Each row of a before or after table is a point. One or more steps were done to the points. Then noise was added and the rows were shuffled. The steps act on how far a point lies along the listed directions, d1 being the first. Write out the steps. A step turns or swaps two directions, mirrors them in a line or flattens them onto one, adds a multiple of one to another, or multiplies one. Angles are multiples of 10 degrees, from the lower direction toward the higher: turns from -170 to 170, lines from 10 to 170 but not 90. Use the fewest steps. Two steps may share a direction if one is a turn and the other turns, adds or multiplies; they go together, in the order done. Otherwise the lowest direction goes first.

Directions:
(1): [ 45 -36  25]
(2): [ 38  15 -48]
(3): [21 50 33]
Before (10 x 3):
[[-11   7  95]
 [ -2  -2 -11]
 [ -9   7  12]
 [-42   1 -19]
 [-48 -43  26]
 [ 17 -16  22]
 [ 10  61 -24]
 [ -9  36 -19]
 [ 34  -1 -55]
 [-35  27   9]]
After (10 x 3):
[[ 12 -10 -27]
 [ 21 -15  17]
 [ -3  -4  -7]
 [ -5   9   6]
 [-25 -34  -2]
 [ 19  19  58]
 [-27  31   0]
 [ -4  55  -7]
 [-15  32 -11]
 [-39   1 -24]]
Steps: multiply d2 by 0.4

Directions:
(1): [ -6 -52 -25 -44]
(2): [-41  35  16 -46]
(3): [ 57   9  28 -34]
(4): [ 18  35 -60 -10]
Before (10 x 4):
[[-64  31  -5  20]
 [ 40  27 -31  13]
 [-19  90  14 -26]
 [-46 -22  37 -23]
 [-15 -84   6   5]
 [  4 -14  24   6]
 [-76  -7  -6 -38]
 [ 18  50  16 -46]
 [-16  -3 -14  11]
 [-80  -6  -6 -47]]
After:
[[ 69 -17 -16  -7]
 [-30 -74 -35  -1]
 [-29 -82 -38  -6]
 [ 70 -32 -43  41]
 [-64 -14  38 -35]
 [ 24  49 -20   0]
 [-17 -63  20  -3]
 [ -5  -4  27   1]
 [-21 -31 -33  53]
 [-16   4 -11   9]]
Steps: mirror d1 and d2 in the line at 20 degrees

Directions:
(1): [ 61  31  23 -34  39   3]
(2): [  2  18 -12 -47 -56  46]
(3): [ 45   1  32  43 -53 -16]
Before (13 x 6):
[[ 25 -40  24   8 -17   0]
 [ -7 -27  15  37  70 -46]
 [-11   8 -27 -18  88 -10]
 [ 19  17  -1  -7 -30  23]
 [ 31  14  15 -37  34  19]
 [-46 -33 -13  62 -66 -15]
 [-13 -38  -2  40 -21 -42]
 [ 31 -33  26  34 -75  -8]
 [ 15   2 -18  -4 -33  38]
 [-48 -28 -19  14 -95  28]
 [ 30  17  23 -57  52  29]
 [ 23 -11  36  40 -24 -35]
 [  1  37 -14 -49  89  19]]
After, 13 rows:
[[ 53  13  33 -13  15   6]
 [ 11   2 -22 -10 -29  39]
 [ 81  32  46  45  13 -22]
 [-63 -27 -32  -2 -80  38]
 [ -9 -28  13  35  73 -43]
 [-91 -30 -48  14 -22   7]
 [-10 -37   0 -31  15  20]
 [-52 -29 -38 -60   4  34]
 [-44  -7 -19 -40  40  -1]
 [  4  17 -11 -21 -15  28]
 [ 69  15  55  -9  12   7]
 [-49 -39 -30  -2  14 -23]
 [ 56   5  23  55  26 -46]]
Steps: mirror d2 and d3 in the line at 10 degrees

Directions:
(1): [-45 -67   5   1   2  16  54 -30]
(2): [ 35  21  32  20  74  -3  32 -31]
(3): [ 51 -32 -34  22 -11 -47  40  37]
(4): [-39  45  -8  76 -20   4  27   9]
(5): [  9 -40  53  50 -17 -27 -48 -15]
(6): [ 15   5 -57  11 -14 -13 -15 -80]
Before (9 x 8):
[[ 14 -13 -25   7   8 -19  26  20]
 [-41 -44 -20 -23  31  39  39 -29]
 [-36   7  17  49 -54  -9 -33 -25]
 [-12 -32 -42  54 -20 -14 -27 -30]
 [-26 -14  24 -11 -18  18 -65 -60]
 [  8 -55 -13  57 -24 -33  -8 -25]
 [ -3  12  12 -33  58  21  10 -67]
 [ -6 -34  34  -6  49  23  95  13]
 [ -7 -28   6 -22 -27   3 -59 -59]]
After (9 x 8):
[[ 11  65  22 -31  45  24  12  28]
 [ -6  35  10  85  10  -7 -10  24]
 [ 19   8 -34  91 -58 -36   6  -7]
 [ 15  58  20 -19  63  23  32   7]
 [-22 -17 -15   5 -31  -6 -21  16]
 [-49  25 -38 -20 -14  33  27  42]
 [ 55  14  22  40  29 -42  22  41]
 [-56   6 -10 -12  23  44  20  44]
 [-41  18   5 -33  26  36  60 -20]]
Steps: mirror d1 and d4 in the line at 50 degrees; turn d2 and d3 by 90 degrees; turn d5 and d6 by 170 degrees

Directions:
(1): [ 50  17 -23  74   2  38   8 -37 -15]
(2): [ -6 -27  48  44 -20  40  -8  63  29]
(3): [ 33  37  65 -26 -48   1  42 -21  -5]
(4): [-14 -60  22   1 -41   4 -47 -57 -21]
Before, 12 rows:
[[ 64  31  35  49 -32  53  45  31  36]
 [-20 -24 -49 -34  13 -22 -43 -18 -15]
 [ 37  31  51  19 -34  39  63   9   0]
 [ 12  53  30 -13   4 -12  61  27  11]
 [ 71  94 -18  38   5  42  70  -6   7]
 [ -8 -46  33 -27 -38 -15 -17  27 -14]
 [-39 -28 -21 -84  31 -56 -32  -9  -3]
 [ -2   2 -20 -85  15 -10   4 -47 -24]
 [ -5 -28  86 -74 -74 -37  21  -7   2]
 [-40  10 -42 -66  16 -39  10 -15 -13]
 [ -1 -16  13 -27 -27 -20 -16 -46   5]
 [-20 -15 -56 -27  51 -27 -21 -27   5]]
After (12 x 9):
[[  1  24 -29 -87  30 -10  17 -27 -16]
 [ 30  10  57  20 -48  43  50  -9  -6]
 [  6  19  66 -74 -43 -38  59  38  17]
 [-17  -4 -62 -28  61 -27 -11 -17   9]
 [-28  23 -39 -86  67 -60   8  39  17]
 [-33  43 -53 -68  39 -43  36  15  -1]
 [ 57  39   3  40 -34  44  27 -57 -13]
 [-16 -10 -54 -36  22 -24 -32  -2  -9]
 [  2  -4   7 -29 -21 -21  -8 -36   8]
 [ 57  -5  49  50 -58  55  16  -2  24]
 [ 16  57  27 -12   5 -11  66  34  12]
 [ -1 -19  22 -28 -19 -17   4  52  -5]]
Steps: add 1 times d1 to d4

Directions:
(1): [ 54  14  31  16  39  21 -42 -43  -2  51  44]
(2): [ 22 -68 -19  37  14  48  30 -31 -45 -35  -5]
Before (12 x 11):
[[-52 -10 -25 -20 -33 -44  49  60  15 -77 -37]
 [-53 -31 -33   3 -22   7  75  48 -11 -76 -55]
 [-33  13 -17 -10 -44 -46   8  30  17 -33 -10]
 [-25  47 -28  -9 -11 -37  11  20  45   4 -16]
 [ 12  38   9 -15   7 -13 -21  -8  29  30  10]
 [-45  82  24 -64 -53 -72 -22  59  44  30   1]
 [ 36  40  24 -21  21   2 -36 -16  22  28  46]
 [ -7  -2 -18 -17 -25 -23   0   9  22  -2 -29]
 [ 40 -31  -6  12  -5  41  23 -23 -14  -8 -17]
 [ 36  -1   2  23  23  22 -25 -21 -10  21   9]
 [-24  51  25 -57  -6 -33 -39  40  51  31  23]
 [-52  27  -5 -35 -71 -30  13  48  27  -1 -33]]
After:
[[ 56   5  17   3   6  27 -10 -28   7  30   4]
 [-59 -33 -28 -36 -32  -6  37  53   7 -55 -28]
 [-32  30 -39  -5 -17 -32  26  22  34 -13 -26]
 [ 24 -27 -14  31  16  31  -3 -18 -23  -6  -6]
 [-46  37   2 -36 -68 -35   4  46  33  10 -25]
 [  3 -44 -27  -2  -5  30  39  -6 -23 -61  -6]
 [-74   3 -22 -45 -76 -46  45  69   2 -53 -48]
 [-12 -22 -27   0 -12   7  34   1  -2 -35 -26]
 [-18  75  26 -42  -8 -72 -26  46  58  11  13]
 [ -3   8 -11 -19 -20 -26  -9   8  26   5 -25]
 [-24  35  -2 -15 -37 -54 -13  27  29 -10   3]
 [ -4  95  45 -28  17 -35 -36  31  55  56  20]]
Steps: swap d1 and d2

Directions:
(1): [-17  60  -1 -57  24   5  31 -43  29  38  23  50]
(2): [-36   2  51 -57  -2  28 -50  54   5 -43  14  19]
Before (12 x 12):
[[  7 -13 -14  12 -13   1   6  -7  -9  -5  -4 -28]
 [ -7 -15  23   3 -12   8 -26  37  -5 -34   1  -8]
 [-32  79   5 -58  21   9  35 -51  42  53  25  50]
 [ -5 -19  -7  15  -8   7 -25  19   4 -22   4 -23]
 [  3   4  -6  18 -16  -2   8  -3  12  -7 -20 -14]
 [  5 -14 -11  18  -1  -4  -8  14  -4 -11  -7 -20]
 [  1  -3   8  10 -10   5 -23  23 -10 -12 -16 -16]
 [-11  26  -1 -23   0  -3  15 -31  22  31   8   6]
 [ 10  -4  -5  16  -9  -6   4   1 -10  14 -11 -13]
 [-14  -9  16   1 -10   2 -26  30  -8 -22   4  -7]
 [-31   2  51 -48 -11  10 -48  45   6 -38  14  27]
 [ -7  14  -2  -2  -8   6   0  -2  -3  16   0 -16]]
After, 12 rows:
[[-19  19  -2 -27   6  13 -11  -3  21  -4  20   9]
 [ 20 -60 -16  92 -35 -13 -16  24 -26 -13 -33 -73]
 [ -8  21  -6 -21  13   3   3  -7  14   7   7  12]
 [ -5  10  -2   2  -8   5   1   0  -7  16  -4 -21]
 [ -9  27  11 -24   4   8 -11   6   5   4  -4  12]
 [-19  17  28 -31   0  13 -14  19   9 -19  14  23]
 [ 10 -22  -7  31 -19 -12  -4  -4  -5   5 -14 -39]
 [-23 -18  47 -27 -19   7 -55  55  -2 -47   6   9]
 [ -4  21  -3  -2 -10   2  14 -13  22   1 -12  -1]
 [  0  18   0  -7  -2  -3   9  -9   0  22  -2   4]
 [ -2  16  -9 -19  -1   5  17 -23   4   9  10  -3]
 [-23  15  21 -25  -2   7 -16  18   3 -10  10  12]]
Steps: mirror d1 and d2 in the line at 100 degrees

Directions:
(1): [-31  21  29 -50 -51  25   1 -76   2  26   8 -15 -24  35]
(2): [-88  36   1  -3  13  22 -66  38   2   9 -11 -17   9 -22]
(3): [ 21  54   6 -32  39  11  25 -24  24 -30 -71 -22  45 -13]
(4): [-11  26 -23  16 -32  35  71  33 -43  17 -22 -35 -40 -33]
(5): [-41 -33  13  -9 -49 -23  11   6  -4 -95 -32  16  -9  -2]
Before:
[[ 63   5 -27  23  23   4  33  31 -11  32   5  13   8 -14]
 [-48 -29  15   1  -5 -23 -44  24  25  -7  18  20 -12  -4]
 [ 95 -15 -27  29  16   5  79  26   4  16 -34   7  -2 -14]
 [-15  -7  -8  34 -10 -13 -11  41 -15  19  -8 -12  -5  -5]
 [  2 -12  18  -2 -13 -42 -22 -35   3 -13  21  15  20  20]
 [ 92   0 -18  24  42  13  46   1   2  56   2   2  14  -7]
 [-46   6  18  -5   4   4 -59  -2  22  -2   0  22  28  14]
 [ 55  29 -13  15  23  25  68   0 -11  24 -35 -23  -4 -18]
 [-41  -8  12   3 -50  -4 -23 -11  -4  11  31   5 -23  10]
 [ 37  -2  -7  10  11   7  24 -41   5  40  43  15  -1  27]
 [ -2 -10  31 -32   6 -30 -45 -51  34 -27   5  18  30  17]
 [ 75  22 -21  23  49  25  59   8 -11  49  -1   7  28  -7]
 [ 50 -25  14   2   0  -5 -10 -23  -9  13  42  10  12  19]]
After:
[[ -6  -3 -15  11 -27   2  34  43 -21 -42 -28  10  -5 -24]
 [-12 -17 -26  37 -39  22  55  71 -26  -5 -35  -4 -43 -34]
 [ -8  -3  20  -6  16  -6 -51 -23  31   4  11  33  38  25]
 [ -3 -31  -8  33 -48   4  55  24 -37 -23  -5   2 -50 -11]
 [-55  11  15 -10   9  -1 -75  -1  13  23  25  -4  12  -5]
 [-37 -24  -8  24 -47   8  54  44 -38 -60 -21  20 -15 -20]
 [ 11  12  16 -20  49 -14 -27 -13  50  19  -8   7  27   0]
 [-35  27  11 -11  -5  22 -15  16 -17 -25 -25 -26  18 -24]
 [-38  38   8  -1   6  -8 -36  -3  -4  20   3 -15  22  -9]
 [ 37  -3   3  10   8 -28  12   1   9  -2 -31  -7  22  12]
 [-44 -17  -7  19 -45  10  38  48 -24 -56 -46   0 -21 -34]
 [-60  26  -6  -3 -21  22  24  -1  -7 -41 -29  -8  -1 -11]
 [ 19  35  11 -21   9  -1  -1 -43  24  13 -13 -11  25   6]]
Steps: multiply d1 by 0.7; mirror d2 and d4 in the line at 120 degrees; turn d3 and d5 by 170 degrees

Directions:
(1): [ 24 -25   7  35   2  43  42 -45  -3  25  46 -10  54  31 -19  64 -64  23]
(2): [-22  -3  -5 -11 -10  -9   0  -3 -81 -30 -18 -63  62  32  50 -46  -7  42]
(3): [ 11 -20  -2  65 -61 -26 -34 -40  40 -21 -54  34  50  42 -17 -12  33  -6]
(4): [ 60 -15 -28 -28 -53  37 -23 -46  36  -5  21 -37 -59  -1  18 -36  -2  58]
Before:
[[ 50  -9 -15 -14 -34  32 -20 -23 -17 -13  28 -38 -25  13  17 -23 -10  40]
 [ 24  14   1  19 -15 -18 -22   4  35 -14 -15  47 -16 -20 -24  -7  30 -36]
 [ 21 -12 -32  -3 -61  16 -31 -55  -6 -14 -17 -29 -25  23  13 -34  16  58]
 [ 51 -25   0  18 -38  30   5 -55  95   6  13  18 -55   7 -17  37 -13  -6]
 [ 29 -31  -7  19  -6  19 -11 -13  30  -3   7  15  -4   9 -25  13 -17 -15]
 [ 18 -25 -11 -16 -21  28  17 -47 -54 -18  35 -57  20  11  16   8 -48  43]
 [-24  14  -1   5 -11 -54 -31  23  24 -16 -48  17   4 -11   0 -51  57 -50]
 [ 25  11 -15 -27 -18  38 -10  -5   1  -9  10 -29 -45 -10  19 -45   5  49]
 [ 13   2 -22 -70  14  41  -7   3 -20   0  61 -51 -57   3  29 -22 -30  29]
 [ 49 -15 -27 -29 -57  55 -20 -62  49  20  39 -23 -78   1  38 -32  -9  78]
 [ 32  -7 -11  26 -25  -5 -38  -5  80   2 -19  37 -54  -6 -30   5  29 -24]
 [ 29  11 -19 -51  -4  34 -12   7  -5  -3  36 -49 -52 -16  34 -36 -11  27]
 [ 13 -17  -2  35 -19   3  -3 -25  26  11 -30  30  13  17 -24  20  11 -24]]
After:
[[  9   5   8  39 -14 -26 -11  -4  17 -15 -23  47  31   0 -24   4  19 -39]
 [  2  -5  -4  17  22  41  36 -30  -4  39  39  14  -7   4 -38  76 -45  10]
 [ 27 -13 -15 -45  -5  39  20 -32 -29  -2  56 -46 -36 -17   9  17 -45  32]
 [-35  16  16  19  33 -40   8  36  19  11 -16  42  19 -20 -31   9  24 -77]
 [-13 -13  -5 -16  16  25  16 -12 -60  -2  46 -50  52  50  23   6 -50  25]
 [ -4   4  11  22  24  42  37  -6 -31  11  27  -7  45  17  -7  29 -42  25]
 [  8 -30   9  46 -11  53  45 -72  -2  40  51  -1  60  47   3  64 -73  48]
 [  8 -21   5  74 -19 -14 -21 -15  41   2 -32  36  43  36 -33  35   4 -28]
 [ 34 -36   4  55 -59  18   6 -75  59 -14 -17   5  26  51  -9  32 -17   6]
 [ 35 -12   4   9   6  40  19 -17 -28  11  54 -18  13  16 -10  41 -49  12]
 [ -3  -4   6   9  18  29  29  -5 -52   4  38 -38  62  25  17  24 -51  13]
 [ 31 -33 -10  18 -19  13 -18 -18  30 -10  -6   7   0  15 -14  -4  -5 -10]
 [ 23 -12 -11  17 -24   5 -13 -22  40  10 -28  29 -23  -6 -19   5  25 -22]]
Steps: swap d1 and d4; mirror d2 and d3 in the line at 130 degrees

Directions:
(1): [ -9  20   9  22  53 -31 -15  17  70  20 -61   1 -28 -41  11 -33  82 -16
   5  38]
(2): [  7  49  11  18 -11 -16  41  14   4   8  76 -93   4  24 -34 -10  55  11
  44  -1]
(3): [ 26  -8 -37  38 -20  24  27  42  72  38  -6  11  40 -34  10  45  -3  52
   6 -71]
(4): [-69  -2 -10  -2 -16  -1 -18  80  11   8  40  30   7  72  48 -10  36 -18
 -52  -8]
(5): [-42  29  38  33  -3  49  12 -58   9 -63  33  57 -26 -19  21  28  48  -8
  27 -41]
Before, 12 rows:
[[ 21   0 -23  48  -6  42  -6  -3  29   6 -24  43  23 -44  14  70 -16  32
   17 -58]
 [ 47 -64 -55 -13 -33  14 -18  22 -16  14 -18  43  41  21   0  20 -85   3
  -20 -24]
 [ -5  28 -10  34   9 -30  29  58  46  36   8 -38  17   7  -3  -2  55  22
   22  -9]
 [-11  19  18  29  -3  13  41 -42 -25 -24  40 -23  16 -16 -34  15   5  12
   62 -37]
 [ 48 -11 -18 -37  48 -40 -13 -43 -48  50 -61 -53 -30 -18 -44 -47 -78 -18
   17  89]
 [ 26 -45 -26  23 -10  41   3 -13  -3  -9  -8  31  31 -53   7  29 -66  46
   13 -65]
 [ 12 -18 -26 -17  14 -19 -20  38  15  24 -44 -20   8  -1  20 -14 -38  29
  -16  38]
 [ 32   3   1  23  -8  19  30 -49   0 -18  -8 -16  29 -49 -13  25  -4  18
   34 -20]
 [-18   6  14 -49  34 -46 -54  25 -40  -5 -11 -39 -37  23 -19 -62 -15 -30
  -13  71]
 [ 21 -45 -37 -39 -14 -48 -33  37   2  32 -85   3  11 -16 -14  -9 -75   1
  -30  32]
 [  5  18 -33  12 -23 -19  33  53  26  47  52 -87  16  17 -22   2  24  12
   41  -9]
 [  3  -8  19 -19  14 -26  10   9 -15   9   0 -25  18 -20  -9 -15 -14   0
    5  25]]
After (12 x 20):
[[ 23 -37 -22  29 -11  45   7 -18  -1 -17  -1  32  29 -54   8  33 -56  46
   17 -72]
 [ 38 -65 -49 -10 -31  26 -19   9 -15   0 -21  64  37  15   9  27 -82   2
  -20 -33]
 [  9 -52 -28 -36 -11 -33 -39  20   3  15 -95  37   5 -24  -1   1 -77  -2
  -35  23]
 [  7 -24 -23 -17  15 -11 -26  31  14  17 -55   3   7  -8  26  -9 -42  26
  -21  35]
 [ 42 -22 -18 -39  51 -31 -23 -52 -48  40 -77 -24 -35 -27 -34 -40 -89 -22
    8  85]
 [ 35   6   0  24  -9  14  33 -45   0 -15  -3 -25  31 -45 -17  21  -3  20
   34 -18]
 [ 15   4 -43   1 -22 -27  22  66  23  61  31 -86  22  18 -23  -4   6  13
   27   1]
 [ 19   6 -20  51  -7  44   1  -6  31   3 -14  36  24 -43  13  68  -5  33
   25 -59]
 [  2 -12  16 -22  16 -24   6   8 -15   9  -8 -17  16 -24  -7 -14 -19  -1
    3  25]
 [  2  19 -18  27  11 -37  24  67  44  48  -5 -41  20   8  -4  -6  42  24
   15  -2]
 [ -3  21  15  24  -4   4  44 -30 -25 -13  42 -41  22 -13 -39  10   1  16
   62 -30]
 [-21  -2  14 -50  36 -43 -62  20 -42  -8 -21 -22 -39  20 -15 -61 -20 -32
  -20  72]]
Steps: turn d2 and d5 by -20 degrees

Directions:
(1): [-14  53 -68 -27 -26 -13 -76  13 -34 -55  -3  17 -16  -7  18  22  92  -5
 -24 -23 -14  11  12  30]
(2): [ 48  41 -57   9 -69  11  36  -7  30  35  17  -8 -52 -25  31  16 -27 -30
 -14 -16 -20 -50  59 -52]
Before (12 x 24):
[[ -6  41 -53 -12 -37  -7 -20   8  -8 -10 -21   9 -33   0  14  17  36  -3
  -33  -5 -33 -13  13 -14]
 [-12  -5  -2 -10  16   8 -29   2 -20 -16  17  -7   9  25   7  -3  29  -6
   -8 -22   2  48 -19  31]
 [ -3  -5   9  -8 -14  -4  -9  -8 -17 -17   2   1  -3  -8   0  -9  20   6
    4  11  -1  -1  -9  26]
 [-51 -28  36  -6  51 -31 -61  19 -28 -46 -22  28  44  24 -15 -14  41  12
    2   8   0  40 -51  61]
 [ 17  -7  18  13 -13 -13  39 -15  37  33  12 -13 -10 -18   9  -4 -45   4
   15  21  15 -12  17 -18]
 [-25 -63  77  19  72   3  57  -8  20  46  -9 -17  39  11 -33 -33 -63  19
   20  30  15  -3 -37 -13]
 [ -2 -26  34   6  22   4  33  -8  12  19 -12  -8  26   4 -10 -17 -32  13
    2   7  16   3 -16  -9]
 [ 43 -16  29  33  -5  23  63 -21  34  51   2 -14 -34  -6  27 -13 -52 -21
    7 -12  -8  -6  15 -32]
 [-10  20 -24  -2   5 -22 -52   5 -24 -30   1  11   2  -3   5   7  50   4
  -16  -4  -7  -4 -20  19]
 [ 17 -30  44  17  13   9  95 -19  49  65   8  -7 -13  -7  -2 -13 -94   8
   36  31  18 -38  14 -57]
 [-12 -48  73  20  60   3  39  -1  14  24 -15  -2  13   6 -21 -18 -40  -4
   18  32  10   5 -26 -13]
 [ -3  34 -37   4 -29  -7   4  -3  25  20   4 -12 -20 -15  36  15 -12 -34
   -4 -20 -18 -28  30 -12]]
After, 12 rows:
[[  6  11 -14  -3 -10   1  13  -4   7   8  -6  -6   1  -9   9  -4  -2   3
  -11  -6   5  -8   7 -12]
 [ -6 -20  37  11  38   6  -9  -7 -10 -11 -15   1   2  10  11 -14  23   0
    6 -11   1  43 -27  29]
 [-49 -13  28  -2  41 -16 -22   3  -1 -10 -14  -5  35  11   2  -5   4  -5
   13  -1   8  20 -31  36]
 [ 39  31 -47  16 -66  -7  23   1  36  33   9  12 -42 -19  35   7 -32 -38
  -17 -14 -33 -54  52 -40]
 [-29  -7  18 -18  34 -12  -6   0  -3 -17  -6  16   7   3  -5  -3  13  24
   23  18  20   6 -15  10]
 [ 11   5 -11  15  -4 -10  -4  -3   1   6   7   2  -8  -8   8   2  -3  -3
  -10   2 -10 -28  -5 -13]
 [-27 -10  15  -7  18  -7  -7   5  -9  -5 -32   4   6  17 -13  -2   9  17
  -11  15 -14  12 -28   5]
 [ 20  11 -22   2 -18  21  14  -4   7  20  28 -14 -19  10  22   2 -11 -26
  -10 -25  -5  13  14 -10]
 [  9   1   4  -2 -28   0   9 -12  -5   0   5  -3 -14 -13   4  -9   2  -1
    3   7  -5 -10   2  10]
 [-13  -7  19  -1  15 -25 -13  -7   6  -9   0  -2  10  -7  -1  -1   7  17
   13  19  20  19  -8  23]
 [  2  23 -37   3 -12   0  17  -3  17  27   2  -7 -21 -17  10   4  -3 -13
  -15  -3 -14 -37  25 -30]
 [ 12  15 -10   9  -4   3  11   2  13  13  -6   5 -34 -15  13   7   3 -28
   -7   7 -12 -24  23 -27]]
Steps: multiply d1 by 0; multiply d2 by -1
